Every row gives one point. The last column is the point's height on a tilted bowl or saddle (a function of degree 2), plus a little noise. Along how many of its main directions does it bend up, bend down or stay straight?

Points (10 x 3):
[[-0.14 -0.07 -0.11]
 [ 0.30 -0.07 -0.26]
 [ 0.13 -0.62 -0.38]
 [-0.58  0.00 -0.26]
 [-0.43  0.73 -0.88]
 [ 0.53 -0.05 -0.44]
 [-0.27 -0.50 -0.15]
 [ 0.18 -0.35 -0.21]
 [-0.19  0.43 -0.36]
 [-0.22 -0.74 -0.33]]
Directions: 0 up, 2 down, 0 straight

Points (10 x 3):
[[-0.16 -0.37  0.11]
 [ 0.24 -0.01  0.26]
 [ 0.49  0.07  0.42]
 [ 0.33 -0.13  0.38]
 [ 0.02 -0.09  0.21]
 [ 0.39 -0.23  0.49]
 [-0.05 -0.86 -0.30]
 [ 0.10  0.41 -0.06]
 [-0.20 -1.12 -0.86]
 [ 0.12 -0.32  0.23]]
Directions: 1 up, 1 down, 0 straight

Points (17 x 4):
[[ 0.92 -0.25  0.32 -0.08]
 [ 0.25 -0.88 -0.32 -0.16]
 [ 0.18  0.65  0.55  0.05]
 [ 0.60  0.27 -0.35 -0.32]
 [ 0.20 -0.20  0.18 -0.04]
 [ 0.07  0.04 -0.41 -0.12]
 [-0.20 -0.32 -0.47 -0.19]
 [ 0.32 -0.18 -0.05 -0.07]
 [ 0.07  0.09  0.08 -0.06]
 [-0.63  0.30 -0.46 -0.31]
 [-0.35 -0.61 -0.07 -0.38]
 [-0.36  0.00 -0.26 -0.20]
 [-0.02 -0.01 -0.43 -0.13]
 [-0.26  0.02  0.04 -0.21]
 [-0.39 -0.46  0.22 -0.50]
 [-0.78 -0.46  0.36 -1.15]
 [-0.32 -0.58  0.69 -0.74]]
Directions: 0 up, 1 down, 2 straight

Points (18 x 4):
[[-0.12  0.44  0.74  0.27]
 [ 0.01  0.05 -0.54 -0.47]
 [ 0.71 -0.72  0.29  0.79]
 [ 0.01  0.09  0.26 -0.16]
 [ 0.25 -0.56 -0.08  0.07]
 [ 0.57 -0.42 -0.52 -0.46]
 [-0.08 -0.61  0.34  0.25]
 [ 0.17 -0.43 -0.27 -0.19]
 [-0.80  0.20 -0.14 -0.75]
 [-0.38  0.25  0.45 -0.29]
 [ 0.35 -0.36 -0.10 -0.14]
 [ 0.33 -0.27  0.10 -0.06]
 [-0.27  0.52  0.14 -0.21]
 [-0.42  0.17  0.18 -0.46]
 [-0.50  0.65 -0.04 -0.22]
 [-0.18 -0.40 -0.54 -0.28]
 [-0.58 -0.46  0.35 -0.50]
 [-0.50  0.23  0.15 -0.52]]
Directions: 2 up, 1 down, 0 straight

Points (22 x 5):
[[-0.80 -0.15 -0.38  0.18  0.23]
 [ 0.38 -0.14  0.80 -0.01  0.17]
 [ 0.71  0.58  0.59 -0.07 -0.89]
 [-0.02 -0.40 -0.08  0.54  0.23]
 [ 0.02  0.54 -0.11  0.15  0.00]
 [-0.56  0.34 -0.15  0.05  0.74]
 [-0.01  0.02 -0.04 -0.42 -0.05]
 [ 0.12  0.15  0.31 -1.13 -0.08]
 [ 0.09  0.02  0.14  0.04  0.13]
 [-0.07 -0.27 -0.51  0.60 -0.22]
 [ 0.17  0.31  0.25  0.01  0.13]
 [ 0.25 -1.02  0.44  0.35  0.22]
 [-0.06 -0.01 -0.80 -0.52 -0.91]
 [ 0.45  0.85  0.18 -0.28 -0.58]
 [ 0.63 -0.14  0.47  0.28 -0.48]
 [-0.20  0.74 -0.03 -0.58  0.43]
 [ 0.29  0.20  0.03  0.34 -0.10]
 [ 0.11  0.32 -0.30  0.34 -0.26]
 [ 0.25  0.11 -0.20  0.19 -0.24]
 [-0.45 -0.29 -0.41  0.28 -0.07]
 [ 0.05 -0.73  0.15  0.19  0.28]
 [ 0.12  0.44  0.03 -0.45 -0.20]]
Directions: 1 up, 1 down, 2 straight

Points (45 x 7):
[[-0.20  0.14 -0.10  0.38 -0.24 -0.66 -0.20]
 [-0.21  0.33 -0.27  0.60  0.62 -0.37 -0.07]
 [ 0.03 -0.20 -0.07 -0.11  0.91 -0.33  0.33]
 [-0.41  0.16  0.51 -0.09 -0.27 -0.25  0.64]
 [ 0.47  0.49 -0.25  0.18 -0.59 -0.03 -0.24]
 [ 0.03  0.30 -0.07  0.13 -0.28  0.29 -0.04]
 [-0.02  0.86 -0.54 -0.39  0.14 -0.01  0.14]
 [ 0.62  0.07 -0.17 -0.02  0.09  0.42 -0.33]
 [ 0.20 -0.63  0.22 -1.00  0.37 -1.10  0.21]
 [-0.09 -0.21 -0.07 -0.24  0.11 -0.84  0.08]
 [ 0.26 -0.36 -0.54 -0.18 -0.22  0.11 -0.20]
 [ 0.03  0.32 -0.25 -0.10  0.16 -0.09  0.09]
 [-0.11 -0.41 -0.78  0.10 -0.29  0.17  0.05]
 [-0.11 -0.09  0.52  0.16  0.27  0.47  0.36]
 [ 0.08 -0.29 -0.57 -0.04  0.30  0.71  0.10]
 [-0.65 -0.80  0.32 -0.07  0.45  0.20  1.04]
 [ 0.22 -0.81 -0.42 -0.40 -0.94 -0.64 -0.71]
 [ 0.61 -0.01  0.66 -0.22  0.06 -0.27  0.45]
 [-0.39 -0.46  0.36  0.09  0.00  0.22  0.61]
 [ 0.44 -0.51  0.59  0.65 -0.05  0.94 -0.31]
 [-0.64 -0.43 -0.40  0.01 -0.66 -0.47 -0.14]
 [-0.16 -0.23 -0.46  0.33  0.18  0.09  0.20]
 [-0.01 -0.08  0.09  0.63  0.46  0.02  0.00]
 [ 0.44  0.55 -0.20  0.27  0.57 -1.12 -0.31]
 [ 0.30 -0.08  0.29 -0.74  0.19 -0.48  0.29]
 [-0.05 -0.10 -0.14 -0.25  0.31 -0.23  0.21]
 [ 0.06 -0.06  0.09 -0.38 -0.05  0.52 -0.01]
 [-0.44  0.29 -0.53  0.41 -0.14 -0.14  0.10]
 [-0.61 -0.26 -0.07  0.19  0.09 -0.12  0.51]
 [-0.03  0.24 -0.23 -0.10 -0.11 -0.25  0.04]
 [ 0.05  0.66  0.33  0.99  0.09  0.07 -0.66]
 [ 0.01  0.18 -0.11 -0.27 -0.01 -0.05  0.11]
 [-0.28  0.05 -0.17 -0.76  0.68 -0.29  0.47]
 [ 0.76 -0.03 -0.90  0.37 -0.73 -0.24 -0.22]
 [ 0.06 -0.62  0.36  0.36 -0.32  0.31  0.16]
 [ 0.37  0.24  0.41 -0.35  0.15 -0.36  0.32]
 [ 0.39 -0.17  0.34 -0.30 -0.38  0.07  0.08]
 [ 0.53  0.28  0.18 -0.16 -0.16 -0.36  0.08]
 [ 0.06 -0.22  0.44  0.29  0.14  0.62  0.11]
 [-0.02  0.17 -0.50 -0.24 -0.19  0.18  0.03]
 [-0.66 -0.09 -0.12 -0.22  0.98 -0.09  1.03]
 [ 0.15 -0.07  0.02  0.66  0.02  0.19 -0.16]
 [-0.06 -0.16  0.81 -0.14 -0.65 -0.46  0.83]
 [ 0.45  0.59  0.11  0.71  0.34 -0.32 -0.51]
 [-0.16 -0.01  0.40 -0.25  0.57  0.01  0.59]]
Directions: 2 up, 2 down, 2 straight
